Rows are points. To make a cloud, some directions were put in groups of two or more. Within a group, all points are equally far from the middle, so they leave a hole (a ring in 2 directions, a hollow ball in 3). The other directions are filled evenly. Then the cloud was stretched, turned, moved and blurred a little. Count the holes, and give their numbers of directions, smallest first.

Cloud (13 x 2):
| -0.05 |  0.33 |
| -0.14 | -0.58 |
|  0.53 |  0.03 |
| -0.13 |  0.33 |
| -0.25 |  0.28 |
|  0.04 | -0.58 |
|  0.20 | -0.54 |
|  0.48 | -0.30 |
|  0.38 | -0.41 |
|  0.54 | -0.12 |
|  0.48 |  0.13 |
|  0.35 | -0.45 |
| -0.53 | -0.40 |
Holes: 1 (2)

Cloud (22 x 3):
|  0.54 | -0.10 |  0.32 |
|  0.55 | -0.22 |  0.26 |
|  0.68 | -0.05 |  0.03 |
| -0.02 | -0.55 | -0.60 |
|  0.58 |  0.21 | -0.20 |
|  0.13 |  0.31 | -0.29 |
|  0.53 | -0.63 | -0.17 |
| -0.38 | -0.40 |  0.29 |
| -0.65 | -0.08 |  0.35 |
|  0.18 | -0.26 |  0.73 |
| -0.57 |  0.06 |  0.15 |
| -0.21 | -0.48 | -0.04 |
|  0.44 | -0.14 |  0.47 |
| -0.50 | -0.31 |  0.40 |
| -0.30 |  0.45 |  0.23 |
| -0.58 | -0.08 |  0.19 |
| -0.22 | -0.39 | -0.34 |
| -0.42 |  0.16 |  0.00 |
|  0.52 | -0.01 |  0.34 |
|  0.59 |  0.02 |  0.16 |
|  0.48 | -0.20 |  0.38 |
|  0.47 | -0.16 |  0.41 |
Holes: 1 (2)

Cloud (27 x 4):
| -0.08 | -0.48 | -0.27 | -0.25 |
| -0.40 |  0.43 | -0.15 | -0.26 |
|  0.38 | -0.25 | -0.32 |  0.59 |
|  0.31 | -0.37 | -0.22 | -0.48 |
|  0.11 |  0.39 |  0.51 |  0.11 |
|  0.44 | -0.51 |  0.23 |  0.06 |
|  0.14 |  0.37 |  0.21 | -0.52 |
|  0.09 |  0.51 | -0.53 | -0.18 |
|  0.78 | -0.02 |  0.19 | -0.01 |
|  0.27 | -0.51 |  0.27 |  0.17 |
|  0.00 | -0.50 | -0.19 | -0.29 |
|  0.30 |  0.09 | -0.70 | -0.06 |
|  0.74 | -0.05 | -0.04 |  0.30 |
| -0.09 | -0.37 | -0.56 | -0.08 |
| -0.33 |  0.10 | -0.26 |  0.77 |
|  0.11 |  0.52 |  0.27 |  0.47 |
|  0.00 | -0.21 | -0.12 |  0.78 |
| -0.38 |  0.44 | -0.28 |  0.61 |
|  0.10 | -0.29 |  0.13 |  0.66 |
|  0.76 | -0.10 |  0.22 | -0.16 |
|  0.71 | -0.19 |  0.00 |  0.32 |
|  0.24 | -0.45 |  0.27 |  0.35 |
|  0.18 |  0.34 | -0.48 | -0.40 |
|  0.53 | -0.02 |  0.07 | -0.57 |
| -0.22 |  0.46 | -0.07 |  0.70 |
|  0.23 |  0.37 |  0.40 | -0.35 |
|  0.01 | -0.35 | -0.58 | -0.14 |
Holes: 2 (2, 2)
